Each row is a point. Each copy is the shape, with its points in the same order, stretched, turned, moved and blurred by noise. Is it also mirrored, or only turned?

Shape (8 x 3):
[[-0.5 -6.7 -5.9]
 [-1.0  0.9 -1.3]
 [-3.0  1.3  2.9]
 [ 0.8  2.4  5.2]
 [ 1.9  6.0  3.6]
 [ 2.0  0.2  2.0]
 [-6.7 -1.6 -6.9]
 [ 6.0 -5.5  0.1]]
Copy 1 (8 x 3):
[[ 4.2 -9.0 -1.5]
 [-1.8 -1.1 -0.3]
 [-3.7  1.9 -4.3]
 [-1.3  5.8 -3.0]
 [-2.8  7.2  1.0]
 [ 1.5  2.5 -0.9]
 [-4.6 -9.3 -1.3]
 [ 8.7 -1.3 -1.3]]
Copy 1 is: mirrored
Copy 2 (8 x 3):
[[ 4.0  1.6  7.6]
 [ 1.8 -0.5 -0.6]
 [ 1.7  2.9 -4.7]
 [-2.4  2.2 -5.0]
 [-2.6 -1.6 -5.4]
 [-2.4  1.1 -0.7]
 [ 9.4 -0.9  1.5]
 [-3.9  3.2  6.8]]
Copy 2 is: mirrored

Shape (9 x 4):
[[ 6.2  5.9 -3.0 -1.3]
 [-2.6  2.0  2.2 10.1]
 [ 4.9 -1.3 -0.5 -0.9]
 [-4.4  0.8 -2.4 -6.5]
 [-0.1  3.7  3.7  4.4]
 [-2.0  1.7 -2.4  5.6]
 [-0.6 -4.0  3.2 -3.5]
 [ 3.0 -5.7  4.0  6.1]
 [ 4.7  4.2 -1.2 -0.7]]
Copy 1 (9 x 4):
[[  0.1   5.8   2.1  -3.5]
 [ -3.3  -3.6   4.4   1.5]
 [  1.1   2.1  -2.5   1.5]
 [  2.5  -0.4  -0.7 -10.2]
 [ -3.3  -0.3   2.7  -2.1]
 [  0.0  -1.4   4.3  -1.1]
 [ -1.3  -0.9  -3.8  -2.3]
 [ -2.3  -2.1  -3.3   7.6]
 [  0.4   3.8   0.5  -2.2]]
Copy 1 is: mirrored
Copy 2 (9 x 4):
[[ 4.4 -5.0  1.2  4.3]
 [-6.9  0.1 12.5 -6.6]
 [ 0.3 -1.0 -3.0  5.5]
 [ 7.2  0.1 -1.0 -4.8]
 [-2.7  1.3  9.3 -1.1]
 [-2.2 -3.2  6.9 -6.7]
 [ 0.6  4.7 -2.8  2.8]
 [-8.0  3.3  1.3  4.2]
 [ 2.5 -2.9  1.9  4.1]]
Copy 2 is: mirrored

Shape (11 x 8):
[[-0.6  0.7  2.2 -5.3  3.7 -3.2  3.1  3.8]
 [-3.1 -3.6  3.4  6.5 -6.2  4.9  1.4 -4.1]
 [ 3.1 -0.9  0.2 -9.3  4.9  2.1 -2.7  4.7]
 [ 2.9  2.2  0.5  1.8 -3.7  3.6  0.5 -7.6]
 [ 2.1 -6.8 -4.5 -3.1  0.4 -2.1 -5.8 -2.1]
 [-1.9  0.4 -2.9  3.0 -1.1  3.7  0.4 -1.1]
 [-4.9  0.1  0.3 -2.7 -2.5  4.8  6.3 -2.8]
 [-2.3 -1.2 -1.3 -6.9 -1.5 -3.0 -4.8  4.3]
 [ 2.6  1.5  2.4  1.0 -5.2  2.2 -0.9 -0.7]
 [ 5.0  1.6  3.8 -0.8 -2.7  5.1  0.2 -6.6]
 [-4.1 -1.1  0.7  0.1  0.4  1.2 -4.3 -3.4]]
Copy 1 (11 x 8):
[[-5.5 -0.1 -1.5  7.3 -2.1  7.2 -0.3 -4.3]
 [ 4.3 -4.2 -4.5 -6.9  5.1 -6.5  6.3  7.6]
 [-0.2  1.4  2.0 14.2 -5.5  3.9 -2.4 -2.6]
 [ 1.4 -1.6  5.8 -5.3  1.1 -7.9  3.3  5.6]
 [-2.2  2.4 -5.3  1.3  2.1  0.0 -7.4  2.2]
 [ 3.5 -2.1 -2.4 -3.0 -1.5 -5.4  2.9  0.8]
 [-2.6 -2.7 -3.4  2.0 -5.7 -5.7  2.2  1.2]
 [-0.5  5.0 -5.9  3.7 -5.7  4.1 -2.4 -1.1]
 [ 3.3  1.0  1.3 -1.6  2.2 -4.3  5.7  4.2]
 [ 0.9 -1.9  8.2 -1.1  0.2 -5.7  4.1  7.1]
 [ 1.6 -0.8 -0.2 -3.9 -3.9  2.0 -0.8  3.4]]
Copy 1 is: mirrored
Copy 2 (11 x 8):
[[ -4.7  -4.9   2.9  -2.7   0.0   1.7   8.2  -0.4]
 [ -1.0   0.5   0.9   2.9  -3.8   0.6 -10.7   3.7]
 [ -6.2   1.7  -0.7  -7.5   1.3   6.9   6.9  -4.2]
 [  1.0   8.6  -1.8   4.6  -4.8  -3.0  -4.3  -1.9]
 [ -5.4   2.9  -3.5  -4.0  -8.4   1.1  -0.5 -11.7]
 [  5.1   1.4  -0.9   1.7  -4.2   4.2  -5.1  -0.7]
 [  1.3   0.5   6.5   4.5  -5.1   4.5  -0.9   4.9]
 [ -2.8  -3.5   6.9  -7.6  -2.4   1.3   3.5  -4.3]
 [ -0.5   2.5  -0.4  -3.2  -1.5  -1.5  -2.7   1.6]
 [ -3.8   9.8  -2.3   2.3  -1.7  -2.2  -2.7  -0.8]
 [ -1.9   1.4   4.6   3.1  -1.6   0.2  -5.5  -5.9]]
Copy 2 is: mirrored

Shape (14 x 11):
[[ 5.9 -0.3  0.0 -5.4 -9.6 -1.5 -5.0 -6.7 -3.4  4.5  5.7]
 [ 1.9  0.6 -9.0 -4.5  2.9 -0.2  1.1 -9.0 -2.3  1.4  1.3]
 [ 0.3 -1.5  3.5 -4.1 -1.7 -0.2  1.0  0.3  0.6 -5.1 -1.9]
 [-1.7  5.2 -1.2 -2.6  2.8  2.6 -1.5  3.0 -4.3  2.9  6.5]
 [-3.3  0.1 -2.4 -5.9  3.8  0.6 -4.7  3.4 -3.6 -8.2 -1.8]
 [ 3.6  0.6  2.5 12.7  0.8 -2.5 -1.9  5.0 -2.0 -3.0 -3.2]
 [ 0.7 -0.7  3.6  1.0 -2.5 -7.9 -1.4  2.4  1.9  5.6 -1.1]
 [ 5.5 -2.4  4.1  1.9  2.9  0.7  0.9  5.9  7.0  4.6  1.9]
 [-3.5  0.8  3.3 -1.4  2.3  2.8 -5.3 -2.9  2.3 -6.1 -1.8]
 [-2.9 -2.9  4.0  7.6 -0.4 -2.1 -3.4  6.2 -1.2 -7.9  3.7]
 [ 1.4 -1.2 -1.4 -1.2 -4.4  1.3  1.0 -1.9 -2.7  3.9 -1.6]
 [-0.5  3.2 -4.8 -3.8 -0.1  2.0 -1.6  2.4  8.8  1.8  0.7]
 [-0.6  6.7 -1.0  2.3 -1.7 -0.3  2.6  2.8 -3.4  4.9 10.8]
 [ 3.9  4.5  1.0  4.5  3.4 -3.4  0.5  4.0  3.9 -3.2 -2.0]]
Copy 1 (14 x 11):
[[ -1.7  -3.6  -5.7   0.8   8.8  -1.3   3.6  -3.1  12.7  -0.1  -9.0]
 [  2.1   6.9  -5.7   1.2   5.9   1.2   6.6  -2.0  10.9  -6.4  -0.3]
 [ -4.2  -2.2  -0.3  -0.2   2.5  -0.5   0.3   1.3   3.6   3.0   2.8]
 [ -3.4   2.1  -7.2  -2.2  -6.2  -1.6   4.4  -0.2   2.5  -7.5   1.2]
 [ -1.9  -2.7   2.4  -3.3  -2.3   1.8   0.3   2.0  10.1  -4.8   6.9]
 [  3.1  -2.5   4.0   6.5  -0.5  -4.4  -3.7  -5.7  -7.3  -7.9   0.0]
 [ -2.6  -5.3   0.7   3.0   2.6   3.7   4.8  -1.0  -5.2  -3.4  -0.1]
 [ -6.4   4.9  -0.6   2.4   2.1   2.0  -0.5  -6.3 -12.0  -4.3  -2.1]
 [ -3.4   2.4   3.8   0.8   5.0  -1.3  -2.2   7.6   1.4  -3.8  -1.9]
 [ -1.3  -4.3   8.5   4.5  -6.0   0.2  -2.6  -0.7  -4.4  -2.6  -3.4]
 [  1.7  -0.9  -3.7  -2.6   4.3   0.0   2.8  -2.3   4.6  -2.2  -1.3]
 [ -4.2   5.2  -6.4  -1.2   3.1   9.7   0.3   6.9  -0.6  -7.5   0.7]
 [ -2.3   0.5 -10.1   2.8  -8.8  -0.8   5.7  -0.5  -2.8  -4.6  -1.8]
 [ -1.4   1.4  -1.9   7.4  -0.1  -0.3  -1.7  -0.5  -6.4  -5.9   5.7]]
Copy 1 is: only turned
Copy 2 (14 x 11):
[[  0.4  -5.2   2.8   4.1  -1.7  10.6   7.9   7.2  -1.1  -7.1   1.6]
 [  2.9  -2.6  12.0  -3.3  -2.7  -1.2  -0.6  -1.4   0.3  -7.0   1.3]
 [ -0.4   3.6  -1.5   1.8   0.8   3.1   6.0  -2.0   1.4   2.2   1.2]
 [  2.5  -7.7  -4.9  -1.5   5.1  -0.6   4.7  -3.8   0.3  -2.8  -1.8]
 [  1.0  -1.1   0.7   0.0   5.3   1.1   0.4  -4.9   6.9   2.0  -5.9]
 [ -0.3  -1.5  -5.7  -2.4   1.5   0.1  -7.7   4.3   0.3   5.1  -0.2]
 [  0.2  -2.6  -4.2   5.7   5.6   3.7  -0.4   2.3  -4.3   0.3   6.5]
 [  4.2   0.5   0.7  -4.0   4.0   4.6   5.2  -2.7  -7.0   6.9   5.0]
 [ -7.9  -1.6   0.2  -1.8  -0.6  -0.9   3.7  -4.2   2.7   4.6   2.1]
 [ -1.4   0.5 -11.8  -6.2   8.1   4.2  -3.2  -4.4   7.3   1.1   0.2]
 [ -0.3   2.5   0.7   2.6   1.1   1.6   3.1   5.6  -4.5  -1.4  -1.3]
 [ -0.6   1.4   8.2  -2.9   7.1  -3.8   3.1  -0.5  -0.2   4.6   3.1]
 [  3.6  -7.2  -9.0  -3.6   5.6  -1.0   4.2  -1.7   1.1  -6.7   2.4]
 [  2.6  -3.3   1.3  -2.2   0.9  -3.2  -2.8  -1.0   1.3   6.4   5.1]]
Copy 2 is: mirrored
Copy 3 (14 x 11):
[[ -5.5  -0.7   4.4   0.3   1.4  -1.0   6.8  -2.8   6.2   3.7  -1.7]
 [ -2.3  -0.6   5.9  -3.7   1.6  -2.3   3.1   6.6   4.8  -4.6   1.2]
 [  2.2  -4.7  -4.1   2.9   1.4  -0.1  -1.1  -0.8   3.2  -3.0   1.9]
 [  0.8  -0.9   4.0  -4.2   4.5  -2.6   1.1   0.7  -3.6   3.1  -0.3]
 [  2.3  -9.3  -3.3  -2.0   3.5   1.6   1.9   2.0   0.4  -4.4   3.0]
 [  5.9   1.0  -7.6  -0.1  -0.6  -1.8   0.9  -3.4  -1.9  -4.0  -9.7]
 [ -3.9  -1.9  -0.6   1.8  -0.2   0.0  -1.6  -6.2  -3.3  -1.4  -4.2]
 [  1.7  -0.6  -2.4   3.4  -2.8  -0.9  -6.1   0.6  -3.2   2.9  -5.7]
 [  4.3  -3.9  -3.6   0.5  -0.5   4.6   2.1   0.6   1.3  -3.9   3.0]
 [  5.0  -3.2 -11.2  -5.4  -0.6   2.0  -0.8  -2.8   0.5   0.4  -4.2]
 [ -2.7   0.8   0.8   1.2   0.3  -4.0   4.0  -0.5   0.3  -1.7   0.9]
 [  1.3  -6.2   3.6   1.9  -5.2  -1.3  -1.4   1.7  -3.6  -1.1   1.7]
 [  1.4   2.6   3.0  -6.9   1.0  -4.9  -1.6  -2.4  -1.5   5.3  -2.5]
 [  4.8  -2.1  -1.9   0.4  -0.1  -1.1  -4.2  -1.3  -1.0  -4.4  -5.9]]
Copy 3 is: only turned
Copy 4 (14 x 11):
[[ -2.4   6.3   2.5  -1.2   7.9   2.2   2.5   0.5  -0.6   2.9 -12.7]
 [  3.9   1.3   0.5   8.0  -1.8   5.0   3.9  -9.4  -2.2   4.3  -7.1]
 [ -4.0   2.1  -2.5   6.2   0.6   0.3  -3.3   4.4  -0.8  -0.4  -0.7]
 [  6.1   2.0   4.3  -2.4   1.8   5.6   2.4   3.7  -4.0  -5.0  -0.1]
 [ -0.7  -5.7   0.2   3.9  -2.2   9.0   0.4   5.1   3.6  -2.0   3.5]
 [ -0.6  -0.1  -1.8  -1.2  -3.1 -10.0   0.2   0.8   7.1  -6.1   8.9]
 [ -2.2   2.9  -5.1  -5.6  -2.8  -2.9  -1.3   3.7   0.0   1.0   1.9]
 [ -2.1   5.4  -3.4  -1.7   0.5  -4.7  -4.7  -1.6  -9.4  -7.1   3.7]
 [ -2.2  -3.1   2.2   1.6   1.5   1.0  -8.6   2.1   2.0   0.9   2.9]
 [ -4.0  -3.9   0.9  -1.3  -9.2  -3.4  -2.6   6.5   4.3  -8.0   3.1]
 [  1.5   2.1  -5.0   5.5   6.4  -0.2   1.2   0.8   0.1  -1.8  -4.8]
 [  0.6  -7.3  -1.4   2.1   2.6   0.8  -1.3   0.2  -8.6  -2.7   0.9]
 [  8.0   3.2   4.3  -1.6  -1.7  -2.2   5.9   5.4  -6.0  -5.6  -4.0]
 [ -1.3  -0.4   0.2   0.6  -3.4  -6.6  -1.0   0.2  -0.4  -0.5   8.3]]
Copy 4 is: only turned

Shape (15 x 12):
[[ -3.2  -2.1   2.3   0.8  -3.4  -0.3  -3.1   2.0   1.4   1.3  -4.6   7.9]
 [ -2.5   3.2  -0.3   1.0   2.4   0.1  -1.2   0.8   5.8   3.5  -3.5   6.2]
 [  2.8  -1.4   0.0  -2.3   0.5  -2.0   3.4  -4.8   4.6  -1.1   2.9  -2.5]
 [  2.7   3.0   1.2  -6.3  -2.1   4.2   1.6   0.1   1.4  -0.9   5.8  -1.2]
 [  3.0   0.0  -0.4  -4.2  -3.1  -4.5   0.5  -0.4   2.1  -0.8   4.1  -6.1]
 [ -0.8   2.5   2.6  -4.0  -0.8  -2.8   1.1   3.0   6.1  -0.1  -7.6   7.2]
 [  1.5  12.4   6.2   5.9   0.9   3.3  -4.0   1.4  -4.2  -8.7   0.6  -4.7]
 [  1.4   4.7  -0.3  -3.7  -2.5  -2.2   3.0  -5.0  -3.4  -0.1   1.3  -1.2]
 [  2.6   2.6  -0.4   1.3  -2.0  -3.4  -0.4   2.0   4.4   1.8  -0.5   8.9]
 [  4.0   5.7   0.4   2.7   3.2   2.7  -2.7   0.1  -5.8 -10.9  -1.4  -0.8]
 [ -1.1   1.9   0.9  -4.9   3.0  -3.5   0.6  -1.2  -2.4  -3.1   6.2  -2.9]
 [  2.6   1.2  -0.6  -6.4  -1.6  -1.1  -1.9  -8.2   3.1  -1.2   4.7  -5.9]
 [  0.7   2.7   4.9  -2.6  -0.7  -3.1  -3.7   0.4   4.9   0.6  -1.8  10.6]
 [  4.4   2.4  -2.8  -5.8   1.1  -1.8  -3.0  -1.5  -1.9   0.5   2.1  -5.0]
 [  5.6   0.7   5.1  -3.6   2.0  -0.4   1.0  -2.0  -2.8   1.4   2.5  -3.7]]
Copy 1 (15 x 12):
[[  1.8  -0.5  -5.2   5.6  -2.3   7.6  -1.1   5.2   3.0   2.4  -1.6  -2.9]
 [ -0.1  -0.5  -5.4   5.8  -1.3  -2.3  -4.1   3.6  -3.2   4.1   2.4  -1.1]
 [ -4.3   5.1   3.0  -3.7   0.2  -5.6  -5.7  -6.3  -1.0   0.9  -3.5  -0.1]
 [ -0.8   4.2   2.5  -5.3  -4.5   0.0  -1.9  -5.0  -5.4   2.8  -5.2   2.6]
 [ -0.8   2.8   7.1  -2.2  -0.3  -2.0  -4.8 -10.6   0.4   0.0  -4.2   5.4]
 [ -7.3  -1.4  -8.4   6.1  -0.4   0.5   0.1   1.4  -0.7   2.3  -4.2  -2.9]
 [  4.2  -7.1  -3.9  -7.4  -7.8  -1.8  -0.7  -3.9   1.9  -8.7   6.9   6.3]
 [ -0.6   4.2   2.2   0.9  -6.1  -5.7  -2.5  -3.8   3.2  -3.1  -3.3   3.2]
 [ -4.8   0.0  -2.1   5.8  -3.5   1.9  -1.9  -1.0   0.3   8.1   1.9  -2.4]
 [  0.2  -7.7   1.2  -7.6  -3.3  -2.4   2.1   3.4   4.6  -5.7   2.4   0.9]
 [  6.9   1.4   4.1  -6.0  -2.0  -6.2  -1.1  -6.9   1.6   2.0  -3.6   1.9]
 [ -0.3   3.3   6.3  -5.8  -4.5  -6.9 -10.8  -8.1   0.2   0.9  -8.4   5.4]
 [ -2.8  -1.0  -7.7   2.1  -5.3   2.6  -2.3  -0.2   2.1  10.3  -4.4  -2.8]
 [  1.5  -0.2   7.8  -2.7  -1.6  -5.4  -4.0  -2.6  -0.6   2.1  -5.1   7.6]
 [ -0.1   5.2   0.6  -7.3  -0.7  -2.1  -0.9  -2.3  -0.8   0.8  -4.6   5.5]]
Copy 1 is: only turned
Copy 2 (15 x 12):
[[-1.4  6.8 -2.1  2.2  0.5 -1.5  2.3  3.3  3.9  5.3 -0.6 -4.2]
 [-0.4  2.5 -3.3  1.5  0.1 -5.0 -1.2  1.0  1.8  0.2  3.2 -7.1]
 [-0.7 -5.1  3.0 -1.8  1.1 -5.8 -3.5 -5.6 -0.6  2.7 -0.5 -2.4]
 [-2.9 -4.9  1.4 -1.0 -3.7 -6.7 -7.4 -0.2  0.7  2.4 -2.5  1.1]
 [ 2.9 -4.2  1.7 -3.1  0.2 -5.7 -5.1 -2.0 -2.9  0.5 -1.8  3.4]
 [-1.8  5.6 -4.4  0.0  1.3 -7.9  1.4 -2.0  4.1  1.5 -0.1 -3.8]
 [-1.5 -4.4  2.5 -0.7  1.5 -1.3 -4.7  7.1  7.0 -8.0 -7.0 -0.1]
 [-5.0 -0.3  1.9 -1.8 -0.7 -3.4 -2.2 -0.9 -2.9  0.1 -7.9  0.0]
 [-2.6  1.7 -3.6 -4.3  2.2 -3.2 -1.1  3.2  2.4  3.8  0.3 -2.7]
 [-7.6  1.1  4.5  2.3  2.8  0.6 -1.9  5.2  6.6 -6.7 -3.1  1.5]
 [-2.2  1.4  5.9 -3.8 -4.3 -2.3 -3.2 -2.1 -1.0 -0.6 -4.0  0.6]
 [-0.2 -7.9  7.0 -1.5  0.7 -8.7 -6.6 -0.1 -3.4  1.4 -1.1 -0.5]
 [-2.7  4.7 -0.7 -4.8  0.5 -6.5 -1.3  3.5  4.7  4.7 -1.3 -5.5]
 [-0.8 -0.9  4.1 -0.7  0.6 -4.0 -7.4  1.9 -4.9 -3.4 -0.8  3.2]
 [ 0.1  0.0  1.9 -1.5  1.9 -2.6 -8.1 -2.9 -1.0 -0.2 -7.3  0.2]]
Copy 2 is: mirrored
Copy 3 (15 x 12):
[[  0.1   2.1   2.9   6.3  -6.0  -1.2  -4.3   1.0  -2.9  -4.5   6.5   1.2]
 [  2.2   5.1   3.2   8.1  -3.4  -2.1   1.2  -3.7  -4.4  -2.9   5.8  -4.0]
 [ -7.1   2.8  -2.6   1.7   1.9  -4.1   5.1   0.2   4.2   2.0  -4.5  -2.3]
 [ -9.1  -5.2   3.6   5.0   0.6  -2.5   6.9  -1.3   2.6   1.5  -2.2   2.2]
 [ -8.4  -4.1  -3.7   0.0   3.4  -0.9   7.2   3.1  -0.8   1.2  -4.9   2.1]
 [ -1.3   3.7  -1.3   8.5  -0.9  -3.3  -1.0  -1.0  -2.1 -11.7   5.5   1.0]
 [  6.8  -3.5  14.0   2.1   7.6  -3.9   6.0   8.2  -1.8   0.6  -0.3   5.7]
 [ -9.1   1.7   3.5  -2.8   1.1  -4.9   4.7   0.2  -1.5   1.4  -1.8   6.6]
 [ -1.6   7.3   1.0  11.0  -5.7  -1.7   2.3   0.7  -3.6  -3.4   2.5   1.8]
 [  6.0  -1.5   7.5   1.9   1.1 -11.1   4.9   5.7   2.7   0.2  -1.4   6.2]
 [ -6.3  -4.6   3.1  -1.1   0.4  -6.7   4.4   3.9  -3.6   1.9  -8.1   1.7]
 [-12.1  -3.4  -1.6  -2.2   2.1  -5.8   9.2   5.4   2.5   4.3   0.1  -1.9]
 [ -3.4   3.9   3.7   9.4  -6.0  -3.8   1.1   6.3  -2.3  -8.7   4.4  -0.9]
 [ -6.5  -4.8  -0.2  -2.7  -1.8  -4.8  10.7   1.3  -1.6   0.9  -2.2   2.5]
 [ -7.1  -1.8   5.6  -3.0  -0.6  -1.9   7.2   2.0   3.6  -1.5  -8.7   1.1]]
Copy 3 is: mirrored
Copy 4 (15 x 12):
[[ -1.6   0.2  -2.1   0.5   4.9   3.0  -3.2  -2.2   5.0  -6.0  -4.6   0.9]
 [ -2.8  -3.3  -4.4   4.7   0.2   6.4   0.2  -1.5   3.7  -2.2  -1.7   2.6]
 [  4.6  -2.4   3.7  -0.2   2.1   0.9   0.8   0.3  -1.7   2.3   2.5   1.8]
 [  9.6  -3.8   3.9   0.4   0.0  -3.0   1.4  -3.7   3.8   4.0  -3.0   1.5]
 [  6.8   3.4   3.8  -1.5   1.0   0.8   0.3  -1.8  -0.7   4.8  -2.6   1.4]
 [  1.8  -0.2   1.3   4.7   3.1   9.9   0.1  -1.7   3.9  -7.1  -4.4   1.4]
 [  6.1  -0.4   3.8  -3.9 -13.9  -2.2   0.5  -4.7   7.3  -4.4  -4.8   6.5]
 [  8.2   1.6   1.1  -2.4  -1.4   1.9  -0.4  -7.3   2.1  -0.2   0.4   1.0]
 [  0.2   0.3  -3.1   1.9   5.3   5.0   0.2  -0.9   7.9  -2.1  -0.3   4.5]
 [  3.4   2.0   5.7  -2.4  -4.9  -7.0   3.5  -5.2   5.6  -7.4  -1.5   2.1]
 [  3.9   0.9   6.6  -1.2  -1.9  -1.9  -0.9  -4.6   2.9   2.9   0.3  -2.2]
 [  8.2  -1.1   5.4   1.6  -0.7  -0.8  -1.7  -6.6  -4.6   4.7  -0.2   4.8]
 [  1.5  -1.4   1.4   5.6   3.7   6.2  -4.0  -3.6   7.5  -5.1  -1.0   5.1]
 [  6.8   5.2   1.6   3.3  -0.8  -2.6   1.6  -6.5   0.4   3.1  -1.8   0.5]
 [  9.5   2.0   1.9   1.9  -2.2  -2.3  -0.6  -1.3   3.2   0.8   2.0  -0.8]]
Copy 4 is: only turned
